Every row gives one point. The points of each table are mixes of a few directions, plus a little noise. Count the directions of each table, and those that both share. Where both have some left over, give the other angles between the two spaces (their principal angles), to ten degrees, smallest first.
In the rows, 128 means zero.

First (7 x 2):
[[117 125]
 [206 146]
 [163 137]
 [ 32 106]
 [ 78 116]
 [171 139]
 [129 128]]
Second, 4 rows:
[[ 73 154]
 [ 94 146]
 [151 119]
 [200  93]]
Directions: first 1, second 1, shared 0; angles 40

First (6 x 4):
[[ 90  12 169 177]
 [123 194 163  77]
 [131 120 117 137]
 [129  96 115 151]
 [160 184  78 116]
 [135 162 125 110]]
Second (5 x 4):
[[ 43 150 155 121]
 [165 199 132 146]
 [205  47  92 124]
 [139 113 122 127]
 [ 87 130 139 123]]
Directions: first 2, second 2, shared 0; angles 40, 50

First, 8 rows:
[[119 143 123 107 124 106]
 [161 126 110 155  70 107]
 [ 70 127 138  92 239 175]
 [ 77 146  31 100 195 121]
 [174 129 147 151  36  93]
 [114 114 110 141 176 166]
 [133 129 180 120 117 127]
 [175 115 184 159  65 129]]
Second:
[[159  68 137  62  57 120]
 [154 113 169 166 117 154]
 [ 74 145 121 102 216 146]
 [129 149  45 152 113  97]
 [ 94 171 103 132 171 110]
 [133 115 113 107 107 119]
 [130 112 180  58  82 103]
 [147 144 150 243 159 171]]
Directions: first 3, second 4, shared 3

First, 10 rows:
[[161 141 105  95 123 136 155 139 153]
 [ 81 107 152 187 149 128  70  99 170]
 [102 127 152 161 131 125  95 106 119]
 [176 161 125  71 131 136 153 181 201]
 [ 96 131 192 144 151 112  84 175 153]
 [119  76  72 138 131 134 158 103 106]
 [128 103 104 126 141 134 138 135 167]
 [177 157  84  94  95 141 174  94  91]
 [103 136 159 154 113 115 110 104  38]
 [136 140 136 111 117 121 144 142  81]]
Second, 8 rows:
[[117 141 150 143 124 125 107 116 113]
 [159 101  63  88 127 138 190 143 135]
 [131 127 123 127 126 127 131 128 127]
 [167 106  50  85 111 137 205 120  77]
 [111 146 164 150 125 123  95 114 112]
 [112 154 161 155 112 122 101  92  65]
 [111 120 163 138 166 130  85 176 249]
 [118 133 149 138 137 125 108 135 151]]
Directions: first 4, second 2, shared 2

First (9 x 11):
[[149 108 125  56  70  77 180  89 138  61  36]
 [116 143 125 174 164 146  96 172 180 203 180]
 [122 135 126 151 146 138 112 149 151 163 154]
 [145 115 125  73  82  90 168  99 137  78  57]
 [113 133 140 160 161 175  99 118  25 107 183]
 [116 138 132 163 159 156 101 144 108 153 176]
 [137 118 127  96 101 111 152 103 111  85  90]
 [135 128 119 115 113  98 143 146 216 163 102]
 [116 135 134 162 158 160 101 138  84 139 176]]
Second (9 x 11):
[[141 124 116  95 137 147 108 101 180 156 129]
 [163 121 109  63 154 150  72  60 214 145 128]
 [152 138 126 157 149  77  99 153 235 148 126]
 [153 118 120  71 148 163  86  49 121 100 129]
 [127 131 149 174 129  96 133 145  51  57 128]
 [102 124 138 141 104 148 167 140   7  93 130]
 [ 88 128 122 122  90 165 188 161  93 185 129]
 [126 138 142 186 132  79 138 179 125 110 129]
 [107 131 128 145 111 130 159 166 123 158 128]]
Directions: first 2, second 3, shared 1; angles 80
